Every row gives one point. Any point is a mix of the corners, with weights that add up to 1. It lies inside the corners' shape when no weight is negative. Is each point inside? If not, which corners have a negative weight?

Corners:
(1): +0.11,+0.09,-0.87
(2): +0.36,+0.25,+0.57
(3): +0.25,-0.76,-0.10
(4): -0.56,+0.63,-0.28
Points:
-0.02,+0.37,-0.43 => outside (3)
+0.37,-0.17,+0.12 => outside (4)
+0.12,+0.09,-0.53 => inside
-0.38,+0.93,-0.19 => outside (3)
+0.11,+0.03,-0.72 => inside
-0.27,+0.21,-0.21 => inside

Corners:
(1): -0.55,+0.04,+0.42,+0.43,-0.67,+0.19,-0.21,-0.06
(2): -0.82,+0.46,-0.43,-0.12,-0.06,-0.19,+0.03,+0.30
(3): +0.49,+0.06,-0.39,+0.37,+0.06,+1.32,+0.26,+0.33
(4): -0.41,+0.51,-0.31,-0.51,-0.81,-0.09,-0.12,-0.39
(5): +0.51,+0.54,-1.42,+0.58,+0.25,+0.64,-0.43,-0.28
(6): +0.62,+0.37,-0.49,-0.31,+0.24,-0.01,-0.73,-0.20
(7): -1.24,+0.06,-0.26,-0.57,-0.09,+0.09,+0.37,-0.46
(8): +0.01,+0.12,-0.60,-0.35,-0.27,-0.82,+0.11,-0.34
(9): -0.26,-0.37,-0.43,-0.38,-0.57,-0.09,-0.22,+0.18
Points:
-0.08,+0.03,-0.09,-0.27,-0.46,-0.10,-0.12,-0.31 => outside (2, 5)
-0.26,+0.11,-0.34,-0.05,-0.25,+0.46,-0.07,-0.17 => outside (2, 8)
+0.34,+0.38,-0.71,+0.53,-0.01,+0.94,+0.14,-0.26 => outside (2, 6, 9)
-0.16,-0.05,-0.42,-0.63,-0.04,-0.30,+0.00,+0.16 => outside (1, 4, 5)
-0.15,-0.09,-0.45,-0.17,-0.35,+0.14,-0.12,+0.10 => inside
-0.34,+0.40,-0.40,-0.53,-0.17,-0.30,+0.08,-0.15 => outside (1, 5, 9)

Corners:
(1): -0.35,+0.04,+0.20,-0.34,-0.62,+0.34,+0.11,-0.49,+0.67,+0.37,+0.53,+0.54
(2): -0.39,+0.37,-0.55,+0.12,+0.05,-0.32,+0.97,-0.54,-2.80,+0.32,+0.36,-0.37
(3): -0.05,-0.40,-0.65,-0.33,-0.29,-0.05,-0.35,-0.36,+0.40,-0.16,+0.27,-0.40
(4): -0.16,-0.17,+0.12,-0.26,+0.50,-0.22,-0.39,-0.16,+0.82,-0.47,-0.52,+0.03
(5): -0.01,+0.44,-0.06,+0.63,-0.02,+0.19,+0.68,+0.77,+0.53,-0.94,-0.61,+0.12
(6): +0.29,+0.38,-0.84,-0.04,+0.85,+0.88,-0.22,-0.25,-0.07,-0.69,-0.51,-0.16
(7): -0.34,+0.26,+0.04,-0.13,-0.45,-0.17,+2.20,-0.29,+0.74,+0.40,-0.51,+0.97
(8): -0.33,+0.57,+0.23,-0.05,-0.38,+0.07,+0.47,-0.55,+0.22,-0.18,-0.34,-0.39
(9): +0.07,-0.43,+0.28,-0.27,-0.55,+0.34,-0.31,-0.12,+0.40,+0.32,-0.55,-0.25
(10): +0.44,+0.64,+0.01,-0.10,-0.43,-0.35,-0.33,+0.19,-0.17,-0.11,-0.48,-0.09
(11): +0.51,+0.00,+0.20,-0.30,-0.28,-0.05,+0.92,-0.35,-0.63,+0.04,+0.25,-0.07
(12): +0.58,-0.14,+0.26,+0.41,-0.58,-0.11,-0.19,-0.63,+0.40,-0.06,-0.33,+0.16
(13): +0.53,+0.15,-0.04,+0.24,+0.22,+0.13,-0.36,-0.14,+0.67,+0.52,-0.13,-0.40
Points:
+0.07,+0.23,-0.35,-0.05,+0.16,+0.37,+0.20,-0.24,+0.16,-0.27,-0.29,+0.00 => inside
+0.18,+0.08,-0.34,+0.04,+0.08,+0.01,-0.22,-0.23,-0.58,-0.14,+0.12,-0.17 => outside (7, 8, 9)
-0.04,+0.23,+0.12,-0.02,-0.22,+0.04,+0.80,-0.23,+0.09,+0.17,-0.32,+0.29 => outside (3)
-0.04,+0.24,-0.24,+0.05,-0.09,-0.03,+0.25,-0.20,+0.17,-0.15,-0.20,+0.05 => outside (9, 11)
+0.07,+0.21,+0.08,-0.11,-0.30,+0.03,+0.32,-0.25,+0.04,-0.02,-0.26,-0.11 => inside
+0.31,+0.08,-0.09,-0.02,-0.26,+0.04,+0.33,-0.10,-0.07,+0.05,-0.08,+0.07 => outside (4, 8)
-0.01,+0.17,-0.09,-0.13,-0.13,+0.14,+0.19,-0.18,+0.17,-0.08,-0.14,-0.02 => outside (12)
